Rows are points. Any point is a mix of the corners, with weights that add up to 1. It lies inside the corners' shape when no weight is negative. Is each point inside? If not, which corners have a negative weight?

Corners:
(1): -18; -37
(2): -59; 35
(3): 16; -35
Points:
-51; 23 -> inside
16; -55 -> outside (2)
0; -60 -> outside (2)
2; -16 -> outside (1)
-55; 29 -> inside

Corners:
(1): 10; -1; 16; -1; -12; 6; 14; -30; -1
(2): 13; -8; 12; 0; 3; 2; 0; 4; 9
(3): 2; 15; -60; 15; -12; 12; 18; 10; -13
(4): 9; 1; 7; 14; -14; -11; 15; 4; 8
(5): 4; 18; 14; 7; -4; 14; -5; -15; -4
(6): -14; -14; 9; 12; -7; 10; 13; 0; 12
(7): -2; 18; 0; -13; -11; 7; 2; 6; -10
(8): 0; -20; 7; 7; -8; 1; -32; 4; -12
(9): 4; -17; 18; 14; 8; -14; 18; 6; -4
(10): 10; -2; 11; 8; -14; 18; -3; 8; -9
Points:
6; -3; -2; 7; -8; 3; 5; 5; -2 -> outside (5)
5; -1; 7; 5; -7; 4; 4; -9; -4 -> inside
8; -7; 10; 3; 0; 1; 3; 3; 3 -> inside
3; 8; -11; 8; -7; 8; 6; 0; -6 -> inside
3; 4; -4; 4; -8; 9; -9; 8; -4 -> outside (1, 9)
-3; 10; 0; 4; -14; 19; 16; -5; 9 -> outside (8, 9)
6; 4; 9; 5; -6; 7; 0; -3; -2 -> inside
13; 12; 4; -4; -10; 11; -7; -8; -2 -> outside (6, 9)
5; 10; -9; 5; -4; 13; 18; -3; -1 -> outside (4, 8)

Corners:
(1): 8; -8; -6; -16; 1; -8; 7; 8; -3; 23; 13; -2; 15; 2; 7; 10; 8; -24; -1; 10
(2): 7; 13; 19; -11; 8; -10; -11; -20; 2; -11; 1; -3; 12; -3; 5; 0; 14; 15; -1; 12
(3): -1; 18; 7; 6; -31; 20; -3; -47; 3; -7; 1; -5; 19; 6; -20; 11; 17; 18; -6; 19
(4): -3; 18; -2; -2; 9; -13; 13; 13; -5; -11; -7; 13; 13; 17; -28; 14; 7; 11; 9; 13
(5): -20; 0; -10; 1; -2; -10; -14; 4; -10; -12; -8; -8; 0; 0; 13; -2; -7; 12; -4; -5
(6): -18; 7; 2; -11; 4; 10; -12; 10; 1; 30; -1; 15; 14; -6; -13; -11; -1; 19; 32; -7
(7): -1; 10; 7; -9; -6; -1; -11; -1; 25; -7; -2; -1; 5; 10; 3; -5; -4; 3; -2; 9
(8): 2; 13; -3; 3; 9; -4; 40; 8; -8; 1; 8; 2; 19; 1; 8; -17; -23; 19; 1; -2
(9): 3; -11; -9; 1; 2; -7; -9; 3; 0; 3; 36; 9; 14; 18; 2; -9; -5; -5; -3; -36
(10): 18; 3; -4; 6; -2; -12; -2; 13; -5; 9; -4; -7; -1; 40; 17; -2; 9; 14; 15; -2
(11): -9; 11; 15; 9; 2; 58; -2; 9; -6; -7; 3; 22; 18; 17; 15; -17; 10; -7; 16; 21
(12): 14; -12; -8; 7; -25; -2; 28; 6; 3; 2; 8; 43; 7; 2; 12; 5; 7; 5; 2; 17
(13): 6; 21; 35; 12; 4; -13; -11; 6; -5; 16; -8; -5; -32; 60; -9; -9; -3; -17; -4; 2
(14): -9; 17; 0; -30; 1; 10; 25; 14; 0; 13; 19; 2; 5; 28; 3; 12; 7; 22; 10; 20
(15): 1; -56; 6; 11; 7; -9; -16; -1; 10; -10; 4; 4; -2; -4; 14; -11; 10; -3; 8; 4
(16): 0; 9; -7; 14; -3; -13; -8; 4; -3; 1; -1; -6; 9; 0; 2; -17; 4; 16; -3; 25
(17): 10; 12; -1; -9; 8; -8; -14; -18; 13; -1; 21; -10; -24; -1; 13; -5; 9; -5; 25; 14
(18): 13; -10; 6; 11; 11; 2; 1; 7; 4; -10; -9; 3; -13; -5; -1; -3; 4; 13; -6; 9
(19): 13; 6; 2; 9; 10; -4; -13; -35; -3; -9; 28; 1; 10; 0; 10; 16; -11; 1; 7; 21
(20): 16; -2; 1; -21; -11; -10; -3; 9; -10; -8; -3; -8; 16; 26; -7; -9; -2; 19; -5; 7
(21): 5; 8; -15; -7; 15; -10; 2; -9; -8; 16; -8; 4; 7; 11; 1; -9; -1; 0; -1; 13
Points:
2; -3; -7; -4; 0; 0; 3; -5; 3; -3; 8; 8; 12; -5; 3; -1; 4; 9; 5; 12 -> outside (10, 13)
-3; 7; 10; 5; -3; 13; 1; -5; 0; 12; 20; 19; 20; 27; 6; -7; 1; 7; 8; -3 -> outside (1, 4, 5, 17, 18, 20)
1; -2; -14; -18; -11; -20; 9; 5; 3; -3; -14; -8; 11; -8; -6; 1; 9; 32; -2; 15 -> outside (9, 11, 13, 19)
12; -3; 5; 15; 16; -4; -1; 0; -2; 10; 9; 16; -1; 1; 11; -10; 1; -12; 15; 6 -> outside (3, 5, 7, 14, 20)
-2; 4; 3; -1; 0; 2; -4; 0; 4; 6; 4; 3; 4; 8; 8; -10; 6; 3; 7; 8 -> outside (4, 18, 19, 20)

Corners:
(1): 11; 38; -23; -8; 16; 36; 2; 22; -21; 19; -28; 8; -19; 27; -23; -12; 30; 11; -21; -26
(2): -9; 22; 22; -31; -9; 56; 31; 26; 54; -22; -25; -43; 33; -11; 9; -15; -36; -23; -52; 12
(3): -3; -12; 33; 43; 17; 48; -49; 34; -19; -26; 12; 12; 47; -37; 38; -5; -1; 41; -12; 14
(4): -34; -37; -33; 6; 16; -4; -47; -13; 55; 30; -12; 40; -35; -19; 19; -28; 17; -5; -16; 29
(5): -33; 30; -21; -37; -2; -8; -25; 36; 37; 50; 1; -31; -11; -41; -39; -6; -13; 42; 10; -16
(6): 38; 30; -32; 41; 5; -31; 40; 33; 4; -30; 14; -37; -43; -3; 48; -52; -31; 10; 8; 15
(7): -50; 1; 44; 18; 36; 41; -27; 13; -34; -15; -23; 14; 50; -10; 23; -30; 37; -28; -41; 18
(8): -8; 35; -40; 43; 30; 43; -20; -2; -31; -24; 6; -39; 3; -46; 3; -5; 54; 42; 25; 24
(9): -19; 40; 3; 43; -29; 23; -28; 29; -28; -23; -18; 50; 43; -8; 39; 11; 36; -20; 14; -8
(10): -17; -18; -23; -20; -42; -35; -44; 45; -15; -26; -35; -43; 3; -19; -30; -33; -31; 29; 0; 57
(11): 8; -9; 2; -19; 11; 3; 29; 0; 31; 35; 9; 4; 17; 41; 44; 27; -27; -44; 15; 42
(12): 23; 4; 40; -11; 31; 13; 20; -26; 35; -26; -27; -21; -7; 4; 44; 28; -28; -33; 26; 16
(13): -34; -22; 1; -9; -18; 10; -28; -13; -30; -7; 35; -17; -6; 37; 50; -7; 49; 35; 3; -4
(14): -35; 23; 38; -17; -1; -12; 32; -7; 38; 22; -30; 47; 33; 16; 20; -3; 35; 36; -53; 42
(15): -14; -30; 23; -1; -1; -24; -18; -12; 10; 44; -4; 18; -12; -9; -12; 49; 19; -18; -52; 19
(16): -28; 13; -5; 52; 19; 18; -12; -21; 38; 18; 21; 24; 50; 16; -20; -3; -9; 31; 7; -6
(17): -7; -12; -25; -10; -27; 19; 7; -7; -21; 44; -40; -22; -16; -4; -16; -11; -45; -11; 1; -15
(18): 25; -41; 32; -35; 18; -9; 44; 43; 30; 15; 10; -32; 35; -60; -33; -25; 32; 19; -26; -15
(19): 38; -8; 36; -26; -15; 14; -20; -27; 29; 0; 19; 2; -13; -45; -12; -49; -25; -24; -29; 14
(20): 16; -3; 31; 30; -43; 11; 18; 53; -8; 32; 19; -39; -47; 8; -26; 21; -26; 25; 38; 6
(21): -36; -9; -15; -6; 4; 14; 18; -11; -25; -18; 31; 50; -11; 19; -7; 1; 11; -8; -4; -3
Points:
-12; 3; 6; 8; 2; 14; -12; 7; 2; -3; -4; 4; 4; -13; 6; -9; 10; 11; -9; 7 -> outside (11)
-6; 4; -1; -1; -1; 9; -1; 5; 8; 8; -3; -2; -1; -5; 2; -7; 4; 0; -7; 10 -> outside (3)
-3; -5; 7; -8; 6; 7; 7; 7; 18; 8; 1; -17; -7; -7; 0; -8; -9; 6; -12; 13 -> outside (9)
-13; 5; 4; -7; 2; 3; -7; 11; 13; 14; -6; -6; 1; -14; -2; -3; 1; 10; -10; 10 -> inside
-11; -2; 10; 5; -1; 8; -4; 5; 10; 5; -2; -4; 8; -12; 7; 3; 2; 1; -8; 12 -> outside (1)
-3; -16; 26; 23; 1; -3; -3; 3; 0; -15; 11; 14; 17; 2; 37; -1; 15; 5; 0; 39 -> outside (1, 2, 5, 17)
-15; -4; 11; -9; 0; 22; -12; 6; 12; 12; -7; 2; 13; -13; -5; -2; 9; 6; -16; 8 -> outside (6)

Corners:
(1): 13; -7; 2; 0; 1; 9; 9; -1; 13; 8; 3; 1; -4; -5; 5; -7; 17; 6; -3; 2
(2): 5; 20; 6; -8; 15; -4; -1; -10; -2; 4; -18; -35; 8; -16; -29; -2; 21; -7; 4; -14
(3): 2; 21; -11; 21; -60; 9; -4; 5; -5; 3; -6; 15; -2; 20; -12; -9; 8; -4; 7; -6
(4): 4; 5; 1; 4; 2; -27; 6; 0; 10; -2; 9; -4; 7; 18; 11; 0; -6; -6; 5; 15
(5): 7; 7; 6; 1; 5; 3; -9; 0; -4; -1; -10; 5; 0; -5; 0; 5; 15; -7; 4; -8
(6): 7; -8; -10; -9; 5; 3; -13; -7; -10; -5; 3; 0; 15; 1; 0; -12; 15; -9; 4; -9
(7): 10; 7; -3; -8; -2; 5; 7; 10; 15; -25; -1; 2; 8; -7; 12; -3; 13; -1; -2; -5
(8): 3; 9; -3; 8; -7; -1; 6; -6; -2; 7; -8; 2; 5; 7; 8; -8; 11; 2; -4; 4
(9): 0; 0; 1; -6; 4; 4; 8; -7; 3; 1; 11; 6; 13; -11; 7; 6; 22; -1; 0; -3
(10): 12; -4; -5; 0; -22; 8; 8; -9; -5; -7; -2; 11; -7; -6; 0; -5; 16; -7; -1; -5
(11): 11; -2; 3; -1; 11; -4; -1; 3; -8; 1; -2; 2; -1; -2; -8; -4; 7; 33; -7; -5
(12): 2; -4; -6; 4; 3; 1; 7; -4; 13; -18; 7; 0; 4; 7; -9; -4; 8; 2; 5; 4
(13): 6; -3; 0; 2; 2; 5; 10; -3; -3; 7; 1; 7; 6; -7; 10; 4; -24; -6; 12; -3
(14): -4; 13; 6; 22; 7; -3; -7; -10; -5; 6; -11; -28; 1; -7; 1; 3; -3; 11; -2; -12
(15): 13; -7; -5; -7; 7; -3; 1; 4; -7; 1; 14; 3; 9; 6; 12; 5; 7; -4; 1; 33
(16): 10; -1; 2; -9; -3; 7; -3; 0; 2; -6; 4; -2; -1; 5; 7; -2; 9; 12; 8; -5
(17): 9; -7; 0; -5; 10; -9; 6; 13; -3; -15; -5; -3; 8; -4; 3; 4; 15; -3; 5; 0
(18): -7; -5; 6; -3; -6; 0; -6; -8; -3; 8; -13; 1; -6; -16; -5; -5; 6; 3; 1; -7
(19): -1; 1; 2; -5; 3; 3; -7; -5; -9; 6; 4; -8; 9; 11; -4; -2; 6; -9; -6; -7
(20): 8; -4; -3; -9; 6; 2; -5; -5; 0; 6; -12; -3; 2; 1; 6; 14; 7; -11; -1; -3
(21): 13; 8; -22; -2; 6; -1; 13; 8; -7; 1; 15; 6; 0; 0; -1; 0; 10; -5; 9; 15
Points:
8; 0; -2; -3; 10; -6; 1; -1; 0; -3; 2; -5; 6; 1; 2; 0; 11; 0; -1; 5 -> outside (3, 13, 16, 18)
6; -2; -6; 0; -8; 6; 1; 1; 0; -3; 4; 3; 3; 2; 3; -2; 13; -3; 1; 1 -> outside (2, 4, 5, 8, 11, 13)
9; 6; -6; 0; -1; 3; -3; 2; -7; -8; -3; -4; 3; 3; -3; -1; 16; 1; 0; -2 -> outside (1, 4, 9, 13, 18)
6; 4; 0; 2; 0; -2; 4; 1; 2; 0; -1; -1; 2; 0; 3; 1; 5; 3; 4; 1 -> outside (6, 10, 19)

Corners:
(1): 33; 11; -38; 20; -31; -34; 38; -17; -16; -6; 31; -5; -13; 25; 3; -16; -20; 37; 2; 22
(2): 19; 8; -21; 27; -35; 29; 35; -39; 9; 0; 19; -3; 30; 31; -9; -12; 14; 38; -22; 14
(3): -1; 9; -30; 18; -9; 9; 21; -11; 21; -16; 42; 5; -10; 3; 8; 29; -18; 29; -29; -17
(4): 18; -34; -32; -24; 41; -9; -26; 11; 5; -20; -23; -12; 37; -2; -7; 1; -28; 23; 21; -37
(5): -5; 27; 9; 48; -15; -17; -22; 13; 15; -16; 3; 16; 22; 21; -4; 24; -8; -23; -6; 16
(6): 14; 9; -6; -30; -9; -1; 35; 5; 28; 10; 23; -1; 6; -7; 8; 13; -10; 32; 19; 16
(7): 0; 1; -23; -10; -22; 3; -20; -18; 13; -9; 32; 27; -15; 28; -8; -9; 15; 33; -16; -1
(8): -57; 0; 23; 47; -9; -38; -32; 35; -44; -1; 3; 12; 23; 2; 0; -19; 18; 1; 4; -26
(9): 20; 17; -20; 21; 18; 5; 20; -3; 8; -21; 24; 32; 17; 8; -6; 1; -6; 33; -21; 38
(10): -2; 34; -24; -8; 7; -2; 48; -32; 26; 3; 34; -30; -1; 20; -39; -10; 16; 22; -13; -6
(11): 24; -43; -25; -19; 23; -15; -18; -9; -8; -22; -46; 27; 11; -37; -3; -8; -1; -47; -15; -31
(12): 28; -12; -4; -45; 32; -23; -6; 3; 12; -6; -51; 21; 44; 7; 51; -18; 0; -13; -9; -32
(13): 8; -28; -11; -41; 6; -21; 18; 6; -1; 19; -43; 31; 0; -17; -7; -8; -48; 16; -26; -25
(14): -20; -12; -22; -15; 3; -29; 20; -20; 5; -10; 39; 11; 9; 31; 3; -6; -6; 13; -20; 21
(15): -16; 27; 14; 43; -21; -39; -28; -8; -16; -28; 47; -19; 31; -25; -9; -32; -26; 6; -14; -13
(16): -3; 25; 16; 10; -17; -5; -25; 29; -27; -14; 31; 11; 26; 16; -6; 0; -25; -40; -14; -9
(17): -6; 6; 49; 40; -20; -48; -34; 3; -23; -6; 40; 1; 21; -2; -26; 41; 3; -10; -26; -36
(18): 23; -44; 30; -32; 40; -1; -5; -1; 9; 8; -32; 33; -9; 10; 28; -22; -17; -8; 16; -26
(19): 38; -34; -12; -16; 21; -24; 28; 46; 22; -7; -7; 3; -8; -9; 14; -23; -34; 14; -19; -16
(20): -2; 3; 7; 40; -11; -12; -60; 7; -19; 33; 37; -8; 30; -1; 8; -14; -2; -4; -4; 21
(21): -21; 5; 26; 28; -29; -28; -53; 28; -37; -29; 5; -44; -3; -26; 5; 3; -11; 3; -24; 15
Points:
5; -10; -12; -8; 6; -15; 1; 0; 2; -5; 3; 8; 12; 4; -1; -5; -16; 13; -10; -7 -> inside
6; -2; -5; 7; 5; -19; -11; 10; 7; -8; 2; 17; 16; 6; 7; 5; -15; -3; -3; -7 -> outside (2, 10, 21)
19; -12; -20; -17; 19; -11; -4; 3; 3; -12; 2; 8; 7; -3; 9; -14; -25; 7; -12; -8 -> outside (2, 5, 6, 8, 17)
14; -14; -5; -8; 10; -10; -1; 5; -1; -4; -9; 13; 10; -2; 5; -8; -7; 2; -9; -15 -> outside (5, 14, 15)
8; 12; -13; 21; -21; -9; -7; -19; 0; -10; 30; 11; 16; 2; -2; 3; -2; 20; -24; 20 -> outside (4, 8, 10, 16, 18, 19)
-4; 1; -2; 4; -13; -16; -2; -7; -1; 2; 24; 12; 16; 20; 8; 0; -11; 12; -5; -5 -> outside (9, 10, 11, 19, 21)
5; 4; -5; -4; 3; -10; 15; -4; 10; -7; 14; 10; 9; 15; -1; -7; -10; 18; -6; -12 -> outside (11, 20, 21)
6; -1; -3; 3; -1; -13; 3; -2; 0; -10; 9; 7; 11; 6; -1; -7; -11; 10; -10; -8 -> outside (20)
3; 6; -7; 5; -5; -15; -4; 1; -1; -9; 10; 4; 18; 5; -1; -3; -7; 4; -15; -6 -> outside (18)
